Each row is a point. Two turns around zero, p and q, are shown by what they do to some points. Write where each new point lands after one turn and then the other. Backwards means that the second turn is done in reverse. Each puzzle has new turns, and all numbers are rounded.
(in the rows, 128 means zero)

Turn p:
[130  95 119] => [129 132 162]
[149  92 158] => [ 87 142 156]
[102 163 121] => [148 104  96]
[131 163 115] => [148 134  97]
Turn q:
[125 146 186] => [128  69 114]
[142 145 101] => [156 149 133]
[139 104  97] => [121 168 122]
[106 117 128] => [108 127 143]
Where do these land?
p, then q: [100 144 151] => [100 155 135]
p, then q: [174 161 112] => [183 139 146]
p, then q: [132 103 140] => [115 104 135]
p, then q backwards: [106 103 110] => [107 159 129]

Turn p:
[109 130 152 146 110 157] => [136 120 162 107 154 124]
[157 116 146 148 134 155] => [161 146 137 138 150 109]
[110 144 138 160 138 133] => [124 154 148 106 139 139]
[168 123 138 132 120 155] => [159 131 119 135 149  97]
[140 151  73  64 137 113] => [118  96  52 128 101 148]
[112 117  99 134 118 127] => [135 118 134 113  98 134]
[116 138 155 123 127  41] => [ 45 146 134 157 109 123]
[111 106 122 116 141 144] => [147 113 137 137 123 153]
Turn q:
[136 128 141 155 115 112] => [124 130 121 138 156 107]
[ 82 141  98 121 106 119] => [147 140 124  71 129 126]
[138 113 153 117 143 136] => [103 120 129 148 123 144]
[173 137 157 100 108 148] => [105 101 103 158  91 107]
[169 123 114 127 121 119] => [147  98 129 151 127 113]
[129 132 157 123 128 115] => [ 98 125 132 130 132 117]
[137 110 136 167 114 146] => [136 141  97 154 154 130]
[117 101 118 128 108 117] => [135 110 113 110 149 139]
[ 71 166  78 115 209 140] => [157 187 202  94  92 170]
Where do these land?
p, then q: [127 103 155 156 127  83] => [ 97 163 120 112 153  95]
p, then q: [115 123 141 148 102 134] => [ 92 117 135 126 131 127]
q, then p: [135 101 166 125 124 193] => [160 125 139  60 104 135]
q, then p: [147 132 151 122 102 134] => [121 128 138 120  90 132]
p, then q: [125 152  95 137 130 102] => [142 124 114  89 107 119]
p, then q: [ 84 153 169 123 142 138] => [ 99 162 138 136 106 172]
q, then p: [155 140  89 122 167 138] => [136 141 142 134 156  75]
p, then q backwards: [142 104 105 120 104 140] => [155 140 103 112 110 127]
q, then p: [122 144  81  99 154  89] => [119 107 134 180 166  99]

Turn p:
[126 136 152 141 138 124 164 116] => [147 123 151 135 127 106 123  98]
[ 93 171  96 147 166 155 153  77] => [127 115 116 188 126 127 180  71]
[150 151 146 113 113 148 142  78] => [139 122 121 142  74  91 140 120]
[112 159 112 110  96 144 142 134] => [117 101  95 153 132 104 117 135]
[160 102 120 136 112 137  83 144] => [112 142 111  90 108 163 115 149]
[145 117 130 138 129 126 132 163] => [141 124 129 110 139 147 100 129]
[101 119 167 159 101 113 122 161] => [ 92 137 156 113 151 116  80 120]
[125 100  90 141 163  70 125 102] => [147 173 128 105 168 135 183 117]
[115  79 122 106 121 124 114 159] => [114 111 141  94 154 145 130 168]
[153 145 145  88 141 138 104 146] => [146 132 131 149 103 145 111 172]
Turn q:
[139 100 139 122 108  98 135 168] => [123 137 145 152 161 159 113 100]
[ 98 127 152 113 142 143 128 160] => [109 137  93 140 150 136 156 123]
[118 105 140  93 143 145  95 135] => [117 153 121 125 115 147 172 109]
[103 145 159 123 146 123  92 109] => [130 140 127  99 143 100 172 126]
[107 122 121 106  89 121 118 148] => [100 167 127 126 138 135 109 111]
[126 169 152  90 144 124 125  99] => [147 122  98  83 126 104 143 101]
[159 147  98 171 156 154 118 136] => [170 124 127 162 104 115 129 172]
[134 120  90 150 126 105 166 104] => [119  89 153 140 109 111  89 130]
[168 116  99 184  97 139 176  93] => [137  83 162 125 106 144  67 179]
Where do these land?
p, then q backwards: [130 113 150 153 153 107 131 146] => [149 117 139 126  96 101 111 129]
p, then q: [ 92  98 128 112 145 163 122 153] => [ 94 117 117 142 139 164 165 143]
q, then p backwards: [143 211 106 132 135 127 153 122] => [172 162 126 108  78 112 172 141]
p, then q: [131 103 135 140  77 124 181 133] => [120 130 165 119 112 128 148  64]
q, then p: [148 156 163 108 126 129 102 100] => [175 119 115 136 109 112 138 161]
q, then p backwards: [141 148 111 157  91 113 127 145] => [132 148 158 122 126  98 128 164]
q, then p: [115 111  74 109 147 119 125 135] => [ 90 147 118 116 131  92 124  98]
p, then q: [ 75 114 160 103 142 138 121 140] => [108 115 124 139 180 141 166 140]
p, then q: [157 120  97 119 151 129 110 132] => [140 130  99 139 103 149 107 141]
p, then q: [148 106 156 149 113 132 108  74] => [106 140 114  79 148 122  89 106]

Turn p:
[ 81 132 135 133 124 111  85 128 111] => [134 103 112 120 175 151 121 103 147]
[141 111 119 116 171 126 157 117 167] => [122 128 125 118 102  72 107 154 130]
[168 134 135  87 111 133 116 135 114] => [116 177 142 128 137 130 131 111  97]
[176 149 109 153 130 127 131 117 163] => [152 131 141 132  76 128  96 129 103]
[187 101 120 109 142 125 137 160 115] => [118 154 162 150 115  85 146 107  98]
[ 94 115 153 148  93  92 120 121 140] => [123 108 133 159 158 159 101 141 160]
[107 165 131 132 137 126 138 151 137] => [121 129 109 117 105 138 128 108 161]
[ 83 154 175 154 137 136 109 130 120] => [109  95 132  91 141 168 127 116 166]
[145 119 122 100 153 122 154 123  82] => [ 90 132 112 133 131 100 159 123  94]
[ 98  99  80 148  83 184 132  99 131] => [197 124 113 130 142 148 166 186 124]
Turn q:
[125 114 116 114 114 138 176  89  98] => [116  83 141 142 155 138  84 138 117]
[134 165 138 141 114 112 139 129  81] => [114 152 138 105 162 157 114 135  99]
[185 109 168 117 141 101 102 143 160] => [153 144  66 103 143  97 147 109 158]
[144 117 106 152  97 135 136 109  80] => [127 137 161 117 150 125  71 137 123]
[120 159 163 159 101 135 123 110 106] => [136 146 134 102 140 132 123 171  87]
[115 137 120 159 152 138 157 149 164] => [112 111 127 105  81 153 144 136 147]
[125 144 134 152 141  97 118 101 142] => [117 147  91 127 105 132 116 137 107]
[108 102 135 116 132 100 114 155 156] => [106 128 116 131 113  93 161 105 135]
[133 127 105  76 118 150 108 143 153] => [167 113 142 156 126 121 153  88 135]
[ 91 107  96  94 170 175 106 151 140] => [133 119 162 191 104 132 167 125 170]
Where do these land?
p, then q backwards: [ 71 117 122  89 127 181 143 124 115] => [153 130 202 136 153 131 117 162 127]
q, then p: [126 145 135 131 140 100 153 168 126] => [122 141  92 105 135 121 141 160 142]
q, then p: [136 111 114 112 150 111 143 106 101] => [159  92 126 106 136 121 119 122 136]
q, then p: [125 117 119 159 126  76 111  96 184] => [164 139  86 178 156 163 124 117 104]
p, then q: [118 114 142 158 134 167 137 100 114] => [117  98 145 120 158 116 151 119 159]
p, then q backwards: [178  98 120 113  88 140 105 176 128] => [115 147  97 105 106 148  66 153  99]
p, then q backwards: [ 88 119 131 157 115 104 119 111 103] => [134 129 139  89 149 140 169 112 122]
p, then q: [170 150 146 109 119 136 134  81 148] => [141 164 169 138 160 133 158 126 107]
p, then q: [162 142 145 126 147 108 103 154 138] => [140 139 104 146 137 109 122 153  89]
p, then q backwards: [107 167 105 126 134 156 132 164 123] => [155 140 128 128 148 120 114 163 172]
